Each wall is flat, endless, passes through zero and stands at right angles to its row. A trip goes straight from one point to another. Which walls does it cross, in order?

Walls:
(1): -15; 27
(2): -83; -9
(3): 56; -32
Trips:
20; 58 to -41; -28 => 2, 1
29; -10 to 34; 23 => 1
-63; 0 to 66; 24 => 2, 3, 1
27; -75 to 57; -50 => none
44; -7 to 8; -49 => none
10; 2 to 28; -96 => none

Walls:
(1): 20; -4; 1; 37; -4; 34; -109; 9; -53
(2): 39; 55; 31; -5; -7; -28; -22; -62; -15
Trips:
-27; 43; -11; -1; 46; -15; -33; 42; 1 to -86; -17; 8; 43; 6; 44; 76; -19; -42 => 1
-8; 47; 2; 14; -41; -79; 69; 22; 17 to 63; -32; -14; 51; -29; 39; -29; 33; -16 => 2, 1
-90; 28; 13; -6; -87; -63; 93; 34; -30 to 8; 27; 3; -23; 6; 21; -83; -66; -26 => 2, 1
-24; 27; 0; 2; -34; -6; -30; 12; 4 to 32; -40; 40; -5; 112; -36; -15; 62; -52 => 2
-47; -41; -46; 40; 16; -31; 15; -72; -11 to 39; 78; 21; -13; -7; 99; -70; -19; 4 => 2, 1

Walls:
(1): -66; -38; 19; -66; 29; 70; 11; 30; -49; -33; 66; -82; 32; 22; -19; 5; -35; -36; 72; -95
(2): -24; -14; 12; 8; 6; 66; -2; 2; -41; 17; -111; 1; 0; -20; 41; 61; -40; 20; 26; 68
(3): 46; 27; -66; 70; 38; -44; 9; -10; 9; -43; -49; 59; 53; -25; 3; 10; -7; -5; 57; -26
(4): -50; -3; 40; 52; 18; -32; 12; -62; 13; -62; -7; 7; 28; 47; 11; -50; 21; 93; -15; -10
(5): -73; -63; -5; 3; 100; 15; -51; 70; 5; 5; 82; 23; -8; -33; 16; 51; 5; 6; -26; -54
Trips:
32; -17; -48; -14; 11; 18; -22; -37; -37; -7; -38; 9; 30; 59; 14; 22; -39; -14; -82; 38 to -5; -7; 25; -9; -27; -18; 0; 60; 5; -6; 34; -38; -20; 63; -45; -51; 14; -19; 59; -6 => 3, 1, 2
-80; -10; 56; 7; 11; 39; 21; 40; 10; 79; 4; -2; -19; 39; 67; -25; -8; -19; -45; -32 to 49; 43; 62; 37; 32; -37; 42; -29; -25; 19; 29; -18; 0; 14; -43; 17; -24; 67; 20; 9 => 2, 5, 1, 3
-28; -92; 5; -33; -35; -15; -60; -7; 20; -32; 63; 9; -91; 38; 54; 49; 35; -88; 65; 50 to 31; -2; 19; -42; 24; 53; -18; 30; 30; -32; 77; -18; -9; 10; -39; -18; 25; 21; 84; -20 => none
9; -37; -1; 13; -17; 17; -47; -54; 27; -27; -50; 31; 7; 18; -10; -63; -79; 21; 15; -76 to -29; -12; 2; -27; 38; -8; 10; 13; 2; -6; -7; 60; 1; 15; -67; 5; -48; -14; -66; 10 => 5, 1, 3, 4
-37; -23; 1; -37; 8; -94; 16; 44; 29; -25; -38; 46; 6; -28; -32; 14; -57; 32; 9; 18 to 35; 38; 29; -4; 22; 41; 92; 45; 12; -32; 45; -19; 14; 22; -8; 26; -48; 14; 100; -46 => 1, 4, 2, 5
-76; 11; 25; -75; 44; 6; -13; 7; -12; -35; 3; 16; -3; 31; -25; -23; -32; 23; 57; -91 to -31; -21; 21; 7; 26; 35; 17; -4; 0; 75; 12; -28; -11; -4; 1; -27; -35; -10; 27; -10 => 2, 4
-8; -57; 26; -34; 64; 16; 4; -58; -5; 6; -46; -21; -47; 36; 35; 115; -32; -30; -50; -77 to -8; 27; -17; -11; -32; -45; -49; 20; 19; -2; -6; 85; 36; 42; -9; 2; -1; -84; -16; -59 => 3, 2, 1

Walls:
(1): 2; 26; 10; 11; 16; 34; 66; -17; 4; 48; -96; 21; 3; -8; 3; -88; -52; -16; 48; -30; 39; -97; 62; 17; 61; -126; -51; -52; -19; 23; 48; -19; -46; -7; 24; 22; 25; -38; 31; 11; -52; 42; -46; -3; 43; 14; -52; 86
(2): 82; -6; 38; -2; 1; -34; 62; 78; 25; 121; 2; -32; -31; -28; -58; -29; 10; -4; 45; -10; -41; 97; 37; 27; 25; 24; -47; -10; -11; 29; 11; 82; -36; -70; 66; 31; -8; -10; 14; 47; -2; -26; 20; 12; -7; -15; -48; 42
(3): 37; 0; -78; 15; 25; -17; 28; 17; 2; -34; -107; -85; 17; -69; 55; 83; -70; 32; -58; 49; 17; -50; -32; -50; 2; -46; -11; 14; 43; -29; -56; -11; -33; -33; 35; 17; 28; 22; 6; -38; 9; -9; -50; -26; 53; 28; -94; -79
Trips:
24; 65; 46; 38; -21; -48; 8; -9; -11; 78; -6; -15; 51; -4; 13; 19; -35; 6; -35; 37; -1; -63; 30; 18; 57; -4; -36; -7; 22; -80; 4; -3; 22; -16; 5; 1; -6; -16; -11; 35; 40; -20; 6; 14; 43; -29; 11; 39 to -11; 51; 17; 34; 43; 17; 0; 18; -37; 25; -44; 29; -48; -10; -1; -35; 5; -63; -39; -9; -34; 75; 7; 4; 28; 17; 37; -48; -1; -45; -42; -54; 8; 20; 19; -47; 46; -24; -36; -7; -23; -42; -4; 22; -69; 13; 1; 37 => 3
-9; 27; 16; 9; -22; 3; -14; -14; 36; 34; -5; 22; -50; -20; 8; 15; 53; 32; 64; 12; -8; -108; 56; 6; 43; -62; -1; -7; 11; -39; 15; -29; -31; -3; 7; -46; -39; -19; -11; 10; 77; 22; 4; 25; 45; -72; 14; 11 to 15; -18; -2; 56; -2; -3; -49; -24; 7; -48; 13; 44; 1; -26; 48; -62; 1; 6; 16; 46; -15; -55; -67; 19; -14; -3; -73; 7; 26; 20; 11; 1; 17; 7; -21; -57; -93; 3; 9; -74; -36; 15; -17; -76; -3; 100; -17; 43 => 3
-12; -45; 7; -25; 43; -82; -8; 88; 31; -2; 57; -33; -70; 86; -7; 61; -46; 25; 23; -1; 35; 69; -2; -43; -1; -43; -9; -1; 12; -16; 37; -16; -76; 35; -3; -19; 15; -6; 20; -48; -17; -34; 11; -47; 0; 9; -24; -54 to 18; -56; -3; -68; -83; -18; 7; 13; -36; 38; 14; -43; 55; 22; -6; 20; -32; -11; -20; -44; 23; -89; 42; -39; -16; -65; 72; 18; -32; 37; 39; 72; 23; 27; 56; 81; -14; 18; 53; 35; -24; -42; 105; 36; 62; -53; -23; -12 => 1
9; -43; -22; 10; -53; 41; 20; 15; 57; 61; -4; -7; 34; 82; 58; -17; 26; -28; -27; 36; 37; 1; -9; 28; -43; 21; -15; -35; -34; 8; 10; 41; 6; -43; -5; -50; 19; 60; -2; 9; 53; 2; -8; -31; -34; 25; -39; -2 to -10; -32; -6; -68; 0; -24; 32; 90; -51; 20; 8; -8; 36; -36; -25; 3; 38; -14; 14; -61; 17; -23; 17; -3; 57; 6; -30; 50; 84; 53; 55; 1; 16; 4; 109; 6; -39; 17; 27; -24; -1; 65; 31; 58; 6; 8; 6; -30 => 1
-20; 79; -88; 23; -18; 21; 3; 84; 33; 5; -75; 28; 101; 75; 19; 19; -2; 24; -57; -88; -23; 7; -24; 10; -11; 37; -13; -8; 60; -9; -25; -11; -16; -20; -3; 13; -33; -15; -22; -4; 36; 29; 38; -6; -29; 28; -34; -27 to 10; 30; 49; 93; 14; -7; 25; -54; 4; 51; 44; -20; 13; 19; 16; 7; -10; 25; -103; 19; -44; -23; 4; 5; -48; -16; -35; 64; -5; -40; -28; 116; 20; 23; -12; -34; -10; -9; -48; -10; -54; 20; -18; 47; 16; -11; 23; 63 => 2, 3
-18; 41; 19; -28; 21; 4; 15; -56; 36; 75; 44; -67; -28; -48; -48; 59; -30; -71; 55; 19; 33; 34; 28; 9; 63; -10; 17; 0; 27; -60; -44; -4; 21; -58; 55; 17; -31; 64; -9; 43; -72; 22; 39; 40; 112; 5; 39; -3 to -11; -25; -64; -96; -36; -41; 22; 10; 10; 62; -8; -29; -36; 95; 74; -43; -18; -71; -33; -39; 28; -42; 21; 10; 3; 21; 12; -62; 38; 54; -84; 7; 19; -48; 2; 81; -69; -61; 9; 1; 51; -18; -61; -35; 20; 11; 60; 72 => 3
21; -18; 3; 6; -9; -44; -131; -8; -7; -43; 26; -2; 4; -19; -40; 0; -56; 7; 30; -48; 64; 50; 40; -2; -52; -11; 76; 45; -23; 37; -23; 15; -20; 38; 7; -7; -73; 11; 69; 75; 48; 47; 29; -51; -47; 27; 20; 4 to -5; 30; 44; 35; 37; 74; 43; -2; 17; -22; 52; -21; 24; 37; 33; 16; -22; 30; 39; -56; 18; -10; -13; -11; 2; 41; -8; -38; -56; -41; 1; 18; 36; -54; 46; -72; -9; -28; -20; -3; 1; 7; 2; -14; 56; -4; 43; -36 => none
-89; 42; 54; -13; -48; -41; 14; 33; -5; -20; 35; 36; 17; -3; -31; 8; -22; -113; -17; -30; 11; -50; -27; 22; -39; -5; 9; 134; 33; -10; -55; -21; -21; 47; 28; 54; 24; -28; 61; 17; -52; -14; 36; 20; -81; -42; -91; -40 to -101; -52; 63; -2; 19; -7; 4; -16; 49; -41; -45; 13; 70; 9; 67; -44; 27; -40; -35; 41; 51; 4; -8; -36; 1; 52; -4; 7; -34; 2; 53; -6; 80; -12; -20; -27; 23; -11; 4; -33; 80; 15; -26; 7; -10; 3; 28; -13 => none
-57; -22; 62; -53; -25; 4; 36; -24; 14; 51; 61; 48; 20; -10; -24; -76; -55; 44; -3; -15; -52; 5; -1; 36; -19; 14; -10; -25; -8; 75; 39; 9; 32; -61; 27; -1; 2; 31; -7; 11; 78; 74; -89; -15; -48; -86; -15; -8 to -11; -28; -25; -37; -39; -20; 84; -5; -13; -31; 16; 8; 55; -58; 56; -23; -10; 14; -57; -42; -4; 14; 18; 27; 18; -61; 32; -7; 5; -60; -14; -41; -16; -28; 13; -10; 40; 35; -60; 17; 59; -94; 41; 23; -58; -33; 81; -39 => 1, 2, 3
-36; 71; 18; -26; 2; -43; 53; -57; 60; 30; 39; -7; 10; 18; -31; 21; 50; -21; -102; -26; 33; 32; 0; -8; -13; 19; -15; 18; -107; -51; 52; -17; 25; -25; 28; 7; -14; -3; 14; 53; -25; -19; 59; 1; -83; 22; -13; 14 to 3; -46; -53; 32; -38; 1; 61; 47; 1; -5; 65; -15; 57; -37; 13; -56; 22; -59; 34; -67; 42; -38; -27; 43; 36; -33; -8; 91; 55; 23; 20; -23; -35; -15; 13; -20; 26; 27; -35; 56; 16; 2; -13; -31; -25; 72; -95; 40 => 1, 3
